Rows are points. The window is the flat piece filled in between its corners: a triangle in 3 columns, a solid with four corners in 4, and so on. A path goes straight from each point to the next, and from the last back to the first. After which points does the path pass through the window?
In the rows, 100 means zero.

Window:
105; 73; 132
81; 71; 105
162; 164; 96
Path:
(1): 75; 90; 168
(2): 137; 148; 119
(3): 173; 121; 94
(4): 145; 97; 96
(5): 40; 73; 122
(6): 104; 87; 188
(7): 99; 75; 93
(8): 180; 144; 60
(9): 146; 162; 114
(10): 78; 142; 125
(11): 132; 91; 85
(12): 160; 94; 86
(13): 90; 122; 113
(14): 78; 108; 124
(15): 155; 62; 105
(16): 138; 62; 90
Through the window after points: 4, 6, 8, 12, 14, 16

Window (6 x 6):
112; 36; 134; 109; 147; 108
47; 138; 117; 117; 71; 115
50; 136; 79; 72; 35; 80
120; 88; 151; 108; 123; 64
62; 167; 95; 42; 60; 151
107; 117; 81; 108; 173; 144
Path:
(1): 40; 115; 107; 77; 98; 99
(2): 95; 148; 85; 92; 86; 110
(3): 138; 146; 84; 112; 87; 150
(4): 53; 101; 128; 78; 153; 121
(5): 84; 106; 118; 59; 135; 107
(6): 138; 120; 56; 163; 136; 156
(7): 132; 64; 102; 85; 94; 165
(8): 49; 108; 133; 103; 149; 55
(9): 5; 114; 159; 112; 100; 42
(10): 99; 101; 95; 106; 98; 126
(11): 162; 120; 126; 115; 101; 140
(12): 45; 88; 97; 115; 152; 79
(13): 59; 81; 146; 98; 109; 81
(14): 156; 143; 105; 113; 70; 116
(15): 135; 102; 99; 154; 125; 128
(16): 83; 94; 118; 78; 150; 90
Through the window after points: 7

Window, 9 rows:
115; 52; 88; 104; 86; 68; 80; 84; 110
83; 88; 103; 90; 90; 142; 113; 103; 136
88; 55; 84; 140; 96; 29; 78; 97; 130
93; 151; 113; 77; 70; 68; 95; 97; 77
51; 75; 149; 95; 95; 89; 101; 129; 43
54; 106; 47; 82; 108; 113; 139; 91; 79
104; 64; 133; 61; 83; 75; 78; 145; 141
104; 140; 90; 72; 136; 123; 131; 62; 114
111; 109; 62; 111; 126; 100; 76; 86; 117
Path:
(1): 151; 88; 89; 100; 100; 74; 81; 117; 142
(2): 43; 88; 84; 86; 94; 94; 106; 62; 84
(3): 22; 128; 76; 5; 96; 98; 100; 110; 129
(4): 128; 88; 117; 115; 98; 105; 106; 102; 96
(5): 106; 106; 104; 100; 103; 109; 109; 123; 102
(6): 78; 89; 97; 72; 97; 89; 92; 72; 99
(7): 82; 75; 83; 114; 90; 67; 72; 90; 125
(8): 94; 72; 94; 113; 103; 71; 112; 106; 115
(9): 104; 102; 85; 115; 97; 98; 114; 90; 95
(10): 56; 77; 109; 59; 93; 63; 80; 92; 73
(11): 60; 102; 93; 33; 91; 55; 84; 44; 67
(12): 103; 81; 104; 110; 96; 85; 97; 122; 105
Through the window after points: 7

Window (11 x 11):
115; 90; 105; 82; 114; 116; 156; 83; 64; 104; 85
123; 104; 72; 77; 86; 94; 59; 125; 50; 124; 106
121; 103; 114; 101; 64; 53; 62; 174; 59; 135; 98
89; 81; 115; 118; 104; 131; 127; 52; 105; 84; 119
99; 93; 104; 90; 111; 61; 106; 101; 67; 84; 195
116; 55; 100; 77; 77; 75; 127; 64; 97; 58; 168
114; 135; 118; 61; 92; 171; 144; 100; 99; 104; 69
119; 103; 133; 78; 83; 73; 40; 151; 24; 99; 95
106; 86; 112; 65; 133; 73; 71; 109; 130; 115; 65
55; 83; 91; 75; 94; 56; 125; 50; 107; 70; 140
103; 107; 75; 91; 130; 72; 93; 111; 132; 62; 55
Path:
(1): 111; 25; 122; 90; 104; 81; 57; 167; 58; 83; 93
(2): 117; 176; 93; 85; 72; 60; 98; 104; 102; 156; 100
(3): 158; 123; 140; 59; 96; 102; 92; 51; 88; 98; 123
(4): 53; 64; 76; 108; 109; 70; 121; 154; 89; 83; 98
(5): 66; 74; 72; 105; 91; 109; 127; 151; 83; 75; 126
(6): 111; 93; 112; 69; 105; 76; 123; 48; 88; 92; 108
(7): 144; 142; 125; 111; 72; 77; 137; 92; 83; 106; 85
(8): 73; 48; 99; 57; 127; 108; 88; 100; 82; 102; 123
(9): 90; 64; 101; 104; 86; 83; 91; 125; 66; 96; 126
(10): 128; 131; 112; 55; 117; 60; 92; 82; 79; 101; 96
(11): 110; 153; 105; 109; 99; 58; 92; 81; 53; 82; 127
(12): 74; 39; 100; 54; 89; 84; 99; 109; 100; 95; 120
Through the window after points: 1, 5, 11
